Each row of a before or after table is a point. The points were changed in one or more steps. Then noise was added and the rows were shuffled. The steps act on columns, c1 being the first. Write out the steps. A step turns or swaps two columns, mirrors them in a line or flattens them onto one, adds a multiple of one to another, or multiplies or shifts one. Angles are multiples of 10 degrees, from the lower column toward the higher: turns from -170 to 170, lines from 10 to 170 but not 90. Use the fewest steps. Two steps may share a column if one is a turn and the other turns, adds or multiplies; they go together, in the order done. Otherwise the lowest column goes first.

Before (8 x 2):
[[-20 -12]
 [  8  -5]
 [ 24  -6]
 [ -6 -10]
 [  4   9]
 [  1   4]
 [-10   4]
 [-11  13]]
After (8 x 2):
[[ 20  -4]
 [ 60  -7]
 [-15  -9]
 [  9   9]
 [-28  13]
 [  3   4]
 [-50 -12]
 [-25   5]]
Steps: multiply c1 by 2.5

Before, 13 rows:
[[  9  11   1]
 [ -2   7 -17]
 [-16   7  25]
 [ -6  14   0]
 [-16  -2  18]
 [ 18  -2 -14]
 [ 18   3 -16]
 [-10  11  19]
 [ -5   2  19]
 [-28  10  33]
 [ -9 -20  -1]
 [  9  -3 -18]
 [  9   3 -24]]
After (13 x 3):
[[ -8 -59  -4]
 [  3   9  23]
 [  0  30 -43]
 [  5  -6  23]
 [ -8  11  24]
 [  5  21 -29]
 [-12  21  12]
 [  9   6 -18]
 [ -1  -6 -24]
 [  9  33   5]
 [ -4  43  -3]
 [ -5  -8  20]
 [  5  33 -21]]
Steps: mirror c1 and c3 in the line at 20 degrees; multiply c2 by 3

Before (13 x 4):
[[-24  30  24  -1]
 [ 30  -7   6  23]
 [ -1  -9  60 -12]
 [-17  -2  38 -16]
 [ 52 -21   3  17]
 [ -9  -5  42 -26]
 [ 30 -18  -3  13]
 [ -3   8  29 -40]
 [  5  28  30   3]
 [-19  -3  32  -9]
 [ 30 -12  12  21]
 [ 19 -10   9  28]
 [ 35 -32 -13   9]]
After:
[[-16  34  33  -3]
 [-31  16  10 -19]
 [-42   6 -45  16]
 [ -7   2 -35  10]
 [-22  20  21  -9]
 [-21  -5 -36  26]
 [-29  11  16 -22]
 [  5 -30 -33  -5]
 [-45  22  29 -13]
 [-15 -14 -22  37]
 [-22  18   4 -25]
 [-24 -26 -16  -8]
 [-12  -3 -40  17]]
Steps: turn c1 and c3 by 140 degrees; turn c2 and c4 by -170 degrees

Before, 13 rows:
[[-14  -2  -1 -10  11   9]
 [-13  15   4  11 -23   5]
 [ -4 -15  -2  -1   1   1]
 [  3   8   9   9  -2   7]
 [-10  -3   5 -10  -1 -13]
 [-15 -10   5   7  13 -23]
 [-14   3  -5  -1   1 -15]
 [-14   9  -1   7  -4 -13]
 [ -5  26 -12   3 -14  17]
 [  4   8   1  12 -11   8]
 [ -5  19   6   7 -11   5]
 [ -7  -7  -2 -12   8 -19]
 [ -7  -6  -3   3   5  -5]]
After (13 x 6):
[[ 19 -10  -1   7   7 -13]
 [ 20 -12 -11  24  36  -1]
 [ 17 -14   6  16  28  13]
 [  1  -1  -3  -7 -16  -9]
 [  3   5  -3 -14  -4  -2]
 [  7 -13   2   3  32  10]
 [ 12   1  -5   3  -8 -21]
 [ -1  13  -1  -3 -25 -22]
 [  0 -11  10   4   5  21]
 [  2  10   0   3 -38   8]
 [ 36 -15   4  11  60  11]
 [ 10  10   5   0  -1  -5]
 [  1  -4   4 -11 -43 -15]]
Steps: multiply c5 by 3; turn c1 and c5 by 160 degrees; turn c2 and c4 by 110 degrees; add 1.5 times c3 to c6

Before, 13 rows:
[[  5   4  12   3 -14  42  31  -1]
 [ 21  23  24   9  31   2 -11  -9]
 [-21 -20 -13  -9 -54  14 -27 -16]
 [-25  60 -20  14 -19  45 -25  34]
 [-32   7 -23 -25 -31  14  -8  10]
 [ 45  18  22  27  -9  14  45  15]
 [ 24  25  16 -20   0 -14 -23 -52]
 [ 24   5   8  -6  27 -28 -10 -14]
 [ 17  15  18  39   2  21  16   7]
 [ 27 -18  20 -15  16 -11 -34 -18]
 [ 17  -6  -4 -34  12   7 -32 -50]
 [-13   0  41  -9 -29  21  22 -12]
 [-42  39 -24  31 -13  33   5   7]]
After, 13 rows:
[[-25 -31 -43   8  -9  -5  22  10]
 [ 18  35  29  -8   9   1  13 -22]
 [  9   3  25  10  19  -5  11 -23]
 [ 40 -15 -12 -17 -30   9 -18  -2]
 [ 22 -11  22   6  25  -3  24 -17]
 [ -3  25  16 -27  -5  14  21 -50]
 [-20 -31 -27  -8  -5   4  57  40]
 [ 19 -23  18  21   6 -12   0   8]
 [ 21 -42  45  16  -4  -8 -23  17]
 [ 17  -5  23 -10 -18   5  32 -49]
 [-13  33 -22 -12 -56   9   8   4]
 [ 11 -23   3 -18 -12   8 -21   4]
 [-22  -1 -28 -23 -28  13  10  20]]
Steps: swap c1 and c3; turn c2 and c7 by 140 degrees; flatten c4 and c6 onto the line at 150 degrees; turn c5 and c8 by -20 degrees
